Each point is reached from the start by the listed moves, each made once or not at all, plus a little noise. Is the number of moves made odd or even? Then give how often each move was made.

Moves:
(1): [ 4.1 -3.8  0.5 -3.3 -0.6]
(2): [ 3.1  6.2 -2.7 -3.6 -1.0]
Start: [3.1 3.3 0.6 1.1 0.1]
Points:
[ 7.1 -0.5  1.1 -2.1 -0.4] -> odd (1, 0)
[3.2 3.2 0.7 1.2 0.0] -> even (0, 0)

Moves:
(1): [4.6 0.2 0.7]
(2): [-1.1  0.9  2.5]
(3): [-0.4 -3.7  3.8]
Start: [1.5 0.7 0.0]
Points:
[ 4.8 -1.9  6.8] -> odd (1, 1, 1)
[5.0 1.8 3.3] -> even (1, 1, 0)
[1.6 0.8 0.2] -> even (0, 0, 0)
[ 1.1 -3.3  3.8] -> odd (0, 0, 1)

Moves:
(1): [ 4.4  2.3 -1.7 -0.3 -0.1 -0.7]
(2): [-1.3  3.0  0.1 -1.0  0.4  2.5]
(3): [ 1.1  0.1  4.5 -1.5  2.0  0.1]
(4): [0.5 2.3 0.6 5.9 2.4 0.4]
(5): [ 0.5 -1.7 -3.0 -0.6  4.5  2.8]
(6): [ 3.1 -1.5  1.6 -0.1 -3.0  3.5]
Start: [-3.0 -1.1  0.8  2.0 -4.7 -0.3]
Points:
[-0.1 -2.7  2.4  1.7 -7.8  3.4] -> odd (0, 0, 0, 0, 0, 1)
[-1.0  0.6  2.6  0.9 -7.0  5.7] -> even (0, 1, 0, 0, 0, 1)
[-2.6  2.6  3.2  4.3  4.7  5.8] -> even (0, 1, 1, 1, 1, 0)

Moves:
(1): [ 4.1  0.2  1.6  3.3  1.8 -0.3 -2.7 -1.7]
(2): [ 2.4  3.9 -0.3 -0.1  4.2 -2.4 -0.1  1.5]
(3): [-2.7 -0.2  0.8  0.0  0.6 -1.0  1.4 -0.8]
(4): [-1.0  0.6 -3.1  3.2 -0.6  1.1 -1.4 -1.0]
(5): [-1.6 -0.2  1.2  0.9  3.4  0.7 -1.8  2.1]
(6): [ 1.1  1.8  2.2  0.9  0.7  2.7  1.3 -1.0]
(7): [ 1.2 -3.2 -1.2  0.0 -0.5  0.0  4.7  3.5]
(8): [-1.3  0.2  2.3  1.5 -2.9 -2.3 -1.5  3.8]
Start: [-1.0 -2.1  0.0  4.1  1.0 -0.3 -0.7  1.3]
Points:
[-0.4  1.1  1.6 10.9  5.6  0.1  0.6 10.1] -> even (0, 1, 0, 1, 1, 1, 1, 1)
[-4.0 -0.8  5.2  6.7 -0.7 -0.6  0.3  3.7] -> odd (0, 0, 1, 0, 0, 1, 0, 1)
[-0.8  0.5  0.9  9.8  2.0 -2.2  3.9  7.3] -> even (0, 1, 1, 1, 0, 1, 1, 1)

Moves:
(1): [ 2.4 -0.5  0.1  2.8  0.5  0.3  1.2  0.2 -0.7 -2.0  0.9 -0.7  1.3]
(2): [-0.3  0.1 -2.6  0.9 -0.3  3.1 -0.4  1.5 -2.2  0.2  1.1 -1.6  2.9]
(3): [-3.1  1.5 -2.0 -0.2  2.1  0.1  0.6  0.3  2.6  1.5 -2.7 -2.8  2.9]
(4): [ 2.7 -1.2  1.4 -0.6  0.4 -1.5 -2.3  0.2  3.4 -4.5 -2.6  0.0 -1.1]
(5): [ 0.6 -1.3 -2.8 -0.3  0.6 -2.7  0.8  2.5  2.0  1.3  1.4  1.9  1.0]
(6): [-2.0 -2.5  4.1  1.6  3.0  0.6  0.7  1.7 -0.5  2.4 -1.2  2.2 -3.4]
(7): [ 0.0 -3.2 -2.9 -1.0  0.0 -0.4  3.3 -3.1  1.1 -0.6 -1.2  0.2 -2.7]
(8): [ 0.7  1.5  0.2 -2.2 -4.0 -0.6  0.0  0.8  0.5 -2.1 -0.8  0.2  1.8]
(9): [ 1.9  2.1 -1.3 -2.7  0.0 -0.8  0.3  0.1 -1.1  1.4 -1.7 -0.9 -0.9]
(10): [-3.8  1.7  0.4  2.3 -1.1  1.2 -0.8  1.1  3.5 -0.1  3.3  0.3  0.1]
(11): [ 4.2  0.1  1.7 -2.7  1.9  2.0  0.9 -1.1  0.9 -0.5  0.5 -0.6  0.6]
Start: [ 0.5 -2.0  0.4 -0.1 -0.6  3.0 -1.1 -1.0 -0.9 -0.5  0.7 -2.0 -1.5]
Points:
[ 9.4 -5.2 -6.2 -6.6  2.1  3.0  1.6 -1.1  3.3 -3.3 -1.9 -3.0 -1.7] -> even (0, 1, 0, 1, 1, 0, 1, 0, 1, 0, 1)
[-4.7 -5.4 -3.7  0.7  0.1  2.8  0.8  3.7  9.6 -2.4 -2.1 -1.6 -0.1] -> even (0, 1, 1, 1, 1, 1, 1, 1, 0, 1, 0)
[ 2.5  4.6 -3.0 -1.8 -1.4  8.3  0.7  1.7  2.5 -2.0  1.1 -8.1  7.2] -> odd (1, 1, 1, 0, 0, 0, 0, 1, 1, 1, 1)
[-0.2 -2.6 -1.8  0.9  5.5  9.0  5.0 -0.3  2.8  1.7 -0.4 -5.8 -0.7] -> even (1, 1, 1, 0, 0, 1, 1, 0, 1, 1, 1)
[10.7 -5.7  3.7 -4.9  1.0  2.7  3.2 -2.3  2.8 -6.4 -5.8 -1.7 -5.9] -> odd (1, 0, 0, 1, 0, 1, 1, 1, 1, 0, 1)
[ 6.3 -3.9 -7.8 -6.6  4.0  2.8  2.4 -0.8  5.9 -1.6 -4.7 -5.9  1.3] -> odd (0, 1, 1, 1, 1, 0, 1, 0, 1, 0, 1)
